Each wall is flat, endless, passes through zero and stands at right angles to its row. A trip goes straight from one point to another. List the walls that it crosses, first one first.

Walls:
(1): [ 33  57 -40]
(2): [75  1 -6]
(3): [-12  -7  23]
(4): [-27  29  33]
(5): [ 23 -18 -23]
(6): [-32  79  13]
Trips:
[ 38  30 -39] to [-47  -4  -8] => 2, 5, 4, 1, 3
[  7 -35 -22] to [  9  58 -11] => 1, 6, 4, 5
[ 20 -33  33] to [ 18  -8 -47] => 3, 1
[ 25  65 -14] to [ 23 -35   7] => 5, 4, 6, 1, 3
[-40  34  -6] to [-34  62  -8] => 3
[-12 -55  -7] to [ -3 -66 -81] => 3, 2

Walls:
(1): [-16   3 -17 -14  17   3  11  -6   5 -11 -18]
(2): [ 24  -2  37   8 -37   6  45   5  57 -17   0]
(3): [-26  14 -25  -5  15  11   0  11 -33  52 -26]
(4): [ -8  12  37  28  -8 -30 -49 -27 -35  22  -6]
(5): [ 32  -7  -1  26 -52  30 -63  -2 -17  27  20]
(6): [-23   1 -48 -32  25 -46  41  -5 -26  19  -3]
(7): [-17 -17 -36  14   2  -3   5  23  -5  19  29]
(8): [-11   7 -34  13  20   6 -19 -11  35  -1   2]
(9): [ 26   9  21   5  57  38 -55 -38 -35 -16  31]
Trips:
[-49 -52  19  -1 -34 -31  11  19  41  39 -51] to [ 10  -5 -36   9  -3  39 -23  33   8  -1  14] => 4, 8, 6, 5, 1, 2, 9
[-51   5  24 -25  20  20 -26 -10   0  24  -3] to [-45   0 -34 -21  32  -2 -28 -12  53  28 -59] => 6, 9, 4
[ -7  17 -28  -1  38 -30  10  13 -15   2 -38] to [ 36 -17   9 -15 -19 -22   8  14  -9  31 -29] => 8, 4, 7, 1, 2, 5

Walls:
(1): [ 12  18  -5  13 -10 -59 -41  24 -34  26   8 -26 -43 -34 -16 -10  -6  34
 -20 -20  -7 -37 -80 -69]
(2): [ -9 -20 -60  -1  -2  16 -45 -47  30  14  24  14 -42 -41  23 -28  24  26
  48 -10 -20  16 -17 -27]
(3): [-64 -35  52 -18 -63 -21 -11  11  -1 -16 -17 -42 -16   5  -2  22  14   2
 -13  -4  -1 -10  16 -22]
(4): [-14  -2  12 -79   2 -45 -65 -15  10 -44   9 -18  12  43  -7  31  50  13
  30 -18  15 -29  38  45]
(5): [ 26 -48 -10 -18  22 -24 -50 -43 -18  27 -17  19  51 -31 -27  24  12 -27
   2 -43 -44 -35  24  18]
(6): [ -5   6  -5 -29 -21  26 -44  29 -40  -6 -47  23   5 -29 -46  -8 -25  -2
  27  17  34  16  35   5]
(7): [ 19   6  41  -7  -1  -7  -8 -26 -38  20  23  -3  -9 -19 -14  34 -12  37
  15  40  10  37 -40   4]
Trips:
[ 11 -51 -28 -64  13 -60   8 -51   4 -10 -29 -46   5  -5  37  -6  38 -20
  39 -60 -51  -3  14  28] to [ -6 -10  -9  11 -38   9  43   4  -4  14  20  12 -15  -9 -13 -17  30  44
   6 -26 -56 -17 -54 -16] => 1, 4, 7, 5
[ 56  58   2 -13  27 -48 -21 -60 -20 -13  40   5  31 -30  33 -11 -39  16
  -1  24 -20 -34   9  17] to [ 53  21  34  19   0 -16  -4   6  -4  26  62 -62  77  26 -54 -24   4 -31
 -18  64  -2  23  30  34] => 2, 1
[  7 -74  46  51  19  29  32 -23  25 -95   5  -6   5 -11 -28 -33  33 -17
  48 -28 -72 -66  -1  35] to [-60  -9  18 -31  18   7  32 -20 -38  14  17  27  -6  16 -22  45 -25  43
  15  -5   7   9  16  -3] => 2, 7, 6, 5
[  2  63 -12 -16 -11  56   9 -33 -88 -14  14  -8  -2 -15  12 -13   9   2
  -5  57   1 -68 -11  -3] to [ 20  23  39 -35 -43  14  27  -9   7  14  -2 -33   9   3 -52  30  12 -30
  55  14  27 -45 -42 -16] => 4, 3
